Each row is a point. Two turns around zero, p and q, are shown by what they do to some points. Where does a point land after both, in the order given? Backwards means that the second turn is done in reverse. Each puzzle has new turns, and all numbers are rounded.

Turn p:
[12  8] => [-10  10]
[-31  -6] => [ 11 -29]
[-18 -14] => [ 17 -15]
[48 -3] => [-6 48]
[-11  16] => [-14 -14]
Turn q:
[ 1 40] => [ 8 39]
[  9 -15] => [  6 -16]
[ -9 -25] => [-13 -23]
Where do these land?
p, then q: [-17 -31] => [ 31 -17]
q, then p: [-15  14] => [-14 -15]
q, then p: [32 30] => [-30  32]
q, then p: [ 11 -22] => [22 11]
p, then q: [-11  10] => [-10 -11]

Turn p:
[  1 -17   6 -11] => [-20  -3  -2   4]
[  0 -21   0  29] => [  4 -28  15  16]
[-22  28   9   8] => [25 25  5 11]
[ 23 -15  -9  14] => [ -3 -29   7 -12]
[-15  31  14 -15] => [ 9 39 -1 -1]
[ 14   8  -2 -11] => [ -4   5  -2 -18]
[ -2 -14 -17 -14] => [-11  -9 -22   0]
Turn q:
[10 -2 -9  1] => [ 4 -2 -9  9]
[13 48  4  4] => [10 32 22 29]
[-15 -12  -7  -1] => [  5  -6  -6 -18]
[  0 -15   8  22] => [-20   7 -16  -9]
[ -8 -19   4 -25] => [  0 -30   8 -11]
Where do these land?
q, then p backwards: [-2  1 12 -2] => [ 6 -4 10 -1]
p, then q: [ -8 -47 -10  -6] => [  2   2 -28 -40]
p, then q: [-11  19 -15 -10] => [19  3 -5 20]
p, then q: [-17  18   4   5] => [-2 15  0 21]
p, then q: [ 6 19 10 -5] => [ 3  2 19 12]
p, then q: [31 -9 -1 18] => [-19 -30   7  -9]

Turn p:
[ 16  -2 -10 -14   4   3 -13  13 -11] => [-20  19   1   7   3  -5   9 -10   4]
[  1  -3  -1 -12  -5  -7   4  -4  -3] => [ -3  -3   5   4 -10  -7  -2  -7   3]
[-1  5 12 12 -9  3 11 -9  8] => [  9 -19  -3  -3   4  -4  -3  10  -8]
[-1  3 12 11  8 -7 11 -6  8] => [  9  -6 -10  -6  -6  -1  -9  12  -9]
[ 3  7 -6 -5 -4  1 12 17 -1] => [-10  -2  -5  19  -1   3   0   7   6]
[  5 -17 -12  -2   0   6  -4   8   2] => [ 1 12 10 12  2  4 10 -5 -7]
[-10 -13  11   4  -7 -15 -14  -6  -7] => [  3   1  21 -20  -9  -1   1   4   2]
[-1  5 -9  7  4  7  1 -3 -7] => [ 8  5 -6  2  9 -1  1 -1  8]
[-8  8  9 -5  8 11  0 -7  4] => [  1  -6  -7  -7   8   5 -14  -8  -3]
[-2  7 -6  6  1 -2 -7 -3  7] => [ 4 -2 -8 -6  0  7  8 -2  2]
Turn q:
[  6   5   4   7   3   4   1  -4 -14] => [  4   1 -14  -4  -8  -6  -5   2   2]
[10  3 -1  1 -5 -1  7 12  4] => [ -5   8   4   7   1  -8  -5 -11   0]
[-13   9   2   4   5  -7   3  -5  -1] => [  9  -5   3 -12   4   3  -2  -1   9]
[-48  -3  -4   0  -6   5  -7   9  -5] => [  1 -12  12  -3   7   8  26  14  36]
[11  5  2  1 16  2 -3 10  6] => [ -9  -3  -4   5   0   6 -18  -7   0]
[  9  -6   0 -11   7   4   5  -3  -1] => [ -7   1   3  -1 -12   3  -4   2 -10]
[11  1 13  5 -6 -5 -6 -2  4] => [-1 11 -9 -2 12 -3 -4  0 -8]
[11  4 -9  1 -5  0 -7 -4  1] => [  3  -7  -5   7   3  -8   0  -3 -11]
[  4   6  -1 -11   0  -2   0  -3  -7] => [-3 -5  2 -6 -4 -9 -4  5 -5]
[  1 -18  -2   4  -5  -8   2  -4   4] => [10 11  6  8  1  7  6  5 -8]
[-3 -6 -3 -3 -5 10  5 -7  9] => [-3  0  2 -1 -4  7 14 -6 -6]
Where do these land?
p, then q: [-1  2 11 -7 -1  8  5  9 16] => [ 2 -3 -9  7 -8  5  8 13 12]
p, then q: [16  2  3 10 11 -6 -1  2  5] => [  3  -7   9   4  -7 -16  -3  -2   8]
q, then p backwards: [-8  1  3 -1 15 -4  4  6 -4] => [-16   3   4  -3   1  -6   1   3  -7]
p, then q: [-12 -14 -15  10 -13   9   1 -10  -9] => [ -4  17 -10  -6  -1   8 -17 -10 -15]
p, then q: [ -3 -18 -18  -4  -6  -2  -4 -14   0] => [  6  15 -10 -15  -1  -5  -2  -7 -16]
p, then q: [ 8 -1  6 -6 -3 -7  9 10  0] => [ 6  4  1  4  8 -3  6  3 14]
q, then p backwards: [-2 -2  8 -2  2 -9  0  1  7] => [-6 -5  5  3  4  7 -6  4 -4]
q, then p: [ 4 22  1 -1  1 -1  4  6  5] => [  6   2   4 -14 -12   0  -2 -13  -2]
p, then q: [ -7   4   4   1  -5  -1 -10   7  -1] => [-11   0   4  -4  -2   8   5   0   3]
p, then q: [ -5  -8 -14  -1  -5  15 -10  -9 -14] => [  1   1  -5 -17   1  12 -14  -8 -13]
p, then q: [ 9 11 11  3  5 -2  2 -8 -5] => [ 3 -9 14  7  3 -4 -5  8 -2]

Turn p:
[ -4  -7   9   3   0 -11  -3  10   3   3   6  -4] => [-9  3  4  2  8  0 -6  8 -8  5  0 10]
[-5 10 -6 45 -5 -5 -5 13  1 -6  9 -3] => [ -2   5   9  16  16  20 -30  -6  14  15 -12  -2]
[ -8   4  -3  -7   6  -7   3 -10   9   8   8   4] => [ -8   0   0 -12 -13   0  -3  -3   5  -4   4  11]
[ -8   9  11  -7  22  46  -5  -3 -12  -7   6  -8] => [  1 -43   2   0   6  -4  24 -23   4  13  -1  -8]
[ -8  -8  -5   8   2 -11  -6  -5   0   4   6  15] => [ -9   5 -11  -5  -7  -1 -18   1   0   7   2   0]
[ -9   3  -1  -9  -6  -9  -6  -3  -3 -10  -9  -8] => [  0   4   7 -10   6  -7   3  13   8  -1   5  -6]
[39  9 17 -8 -7 -1  6 -7  5 -2 -9 12] => [ 22  24 -15  14  -3  -9  23  -9  -2  -3  -5  12]
[ -9   9   0  -7   6  11  -5   3 -14   9  -9  -7] => [  7 -21  -3  -9   4   7   9   9   3   1   0  -3]
[ 17  -3  -6  -2   0 -10  -4   7   8   2 -12   2] => [ 0 16 -3 11 -9  5  8 12 -3 -2 -4 -2]
[-2  3 -5 -7 -6 -5 -3  7  3 -1  8 19] => [ -7   0 -12   6  -4 -11  -9   4   7  -9  -4   5]
[-7  6  0 -9 -6 18 -5  1  1  5  0 -6] => [ -1 -14   1  -8   5  -1  10  -3   2  -8 -11  -4]
[ 26  -7   1  -7   3 -11  28   0  -3  -6  -8  -8] => [ 19  16  10  16  -8   0  10  -1 -15 -10  19   3]
[-8 -9 -8 -4 -3  2 -6 -6 -9  4 10 -9] => [  1 -10   8 -12  -4  -6  -9   3  -8   2  -5  -6]
[-5 -4 -5 -3 -2  2 -3 -2  7 -5 -7 -8] => [ -7   3   8  -5   1   1   5   2   2  -3   0 -10]
[ -8 -15   1  13  -5  -9  16  -4   3   3   0   9] => [ -6  12  -5  -3   3   7 -18  -9 -10  -5  13  -1]
Turn q:
[-14   4  -9  14  -7   5 -11   4 -12  10  -7  -1] => [ -2   1  -3  16   1 -19 -11  13  -3  -4  -2   7]
[  5 -23   6  -6  -8   6 -12  -3   7   5   2  -1] => [ -9  14  18  -5   4  -4  -1   1   6   0   2 -16]
[  3   5  -9   4  10 -19   7 -13  20  -3 -14 -18] => [-11  10  -8  10  10  17  13 -20  -7 -13  -1  13]
[ 13   6  13   8   8  -4   5 -17   7  16 -14 -15] => [ 17   9   6  11  18   5   9 -17   1 -16  -8   4]
[-11  13 -13   1   0   0  16   6  -5   0  19   7] => [  3 -11 -17  -8 -11   2   7  19   3  -1   4  11]
[ 11   6  -7   4  24  -6   7 -18  11  -3 -10  -2] => [  4   0 -13  12  10   9  18 -22   0  -3   8   1]
[ -6  -4   9 -13  -5   2  -4   0   0 -15  21  -2] => [  0   2  11 -18  -6   9  -1  10  -9  11  12  -2]
[  3  -8  11 -20   4   9 -10  10   3   7  -6  -1] => [  1   3   7 -15  -1 -10  -5  -9  -9  -3  -6 -20]
[ -6   2 -13   8  -8 -10   7   0 -20  10  -4   4] => [ -5 -11  -8  13   7  -4   0  18   4   1 -14   7]
[  2 -21  18  -6   1   5 -12   6  -8  -7  -1  -7] => [  0  13  15 -10   8  -6 -10  -3  -5  18  -3 -11]
[ 2 17 -8  2 -9 -5  4  1 -8 -1 -6 13] => [  0 -21  -4  11  -8   3  -4   3   2  -3  -5   5]
[  4   4  -7  -3  -8  13   8   7  -1 -15  14  -1] => [ -1  -5   4 -11 -19  -3   8   4   3  11   5  10]
[-3  5 -6 16 -6 -2  8 18 -3  2  1 13] => [  0  -4 -14   4 -12  -2 -12   8  15   2  -8   7]
[-15   5  -1  -2  -3   6  14  -3   2 -11   7  11] => [ -2 -14  -6 -13  -2   2  -3   6   6   1  15  11]
[ 12  -9  16  -7   6   1 -26   1   7   5  -1   0] => [  6  15  13   3   0   1  -8  -9  -8   0   2 -26]
Where do these land?
p, then q: [  6 -10   0   7  -1   1   1 -10  -7  12   2  -5] => [ 5 -9 11  5  2 -9  6  3 -5  2 -8 -6]
p, then q backwards: [  6  30  -9  -4  -7  -6 -16   4   1  -9   8  -3] => [ 12  -6   2  18 -18   8  15   6 -10  16   2   5]
q, then p: [-11  22 -11 -14  -3  -3  13   3   8  10  14  -5] => [  4  -4  -1  17   4 -19  -4   3  -2 -19  10 -18]
q, then p backwards: [ -2  -6 -10   4  -2  -2   6  -5   9  -6  -1   6] => [-9  5  2 -1  9  0  2  2 10 -4 -4  7]
p, then q backwards: [ 5 -2 -2  9 -7  2 13  0  9 -9 -1 -2] => [  6  -3   6   5   2  -2 -10  -7  12   4  -8  -4]
q, then p: [-4 -9 17  6 48 -8  2 -6  2 -4  1 -1] => [ 19 -18  13  -1 -41  10   5  -7   7   6  -6   4]
q, then p: [  7  -6  -7  -5  -8   1  11   6   8 -11 -13  -8] => [ -6   4 -11 -20   2  -2   1  -6   4  -7  10  -3]
q, then p backwards: [  1  -3  -1  -5   1  33 -15 -16  -2  21 -23   1] => [  2  -6   1 -20 -17  13  13   1  -6 -36  14  -4]
p, then q: [-14   2   8   2  -8  -7 -18   5 -23  -6   6  -5] => [ -2  15 -14  -1   2   1  -2  -4  -9  -1 -15 -25]
q, then p: [  0  -5   0   7  -4  -1  11   7   1   5 -32   2] => [-14  15  -7 -13  -9   5   3   2  11  13  10 -12]
q, then p: [ 1 -8 -4  8 -4 -1 -6  9  7 -1  6  1] => [ -3   0   2  -4   7   4  -2   2  11  -6 -10   4]
q, then p: [ -5  -5  23   4  -2  -6   3   2 -10  -4  14   6] => [ -4 -10  -5   8  -6   1  18   6  -7   3 -17   7]
p, then q backwards: [  5   5 -12   5  -3  -1  -2   4 -18 -10   0   6] => [ 3  4  7 10  2  3 -8  2 -9  9  1 17]
q, then p: [  2 -10  14 -14   9   4  -4   5   9  10  10   4] => [ 8 -4 19 -3 -2 -8 18  6  2 -4 -3  5]
p, then q backwards: [  2   4  -5 -10  -8  -8  -1  -8   6   2   9   4] => [-3  1 -1  3 -7 10  4 12  7  7  0 -6]
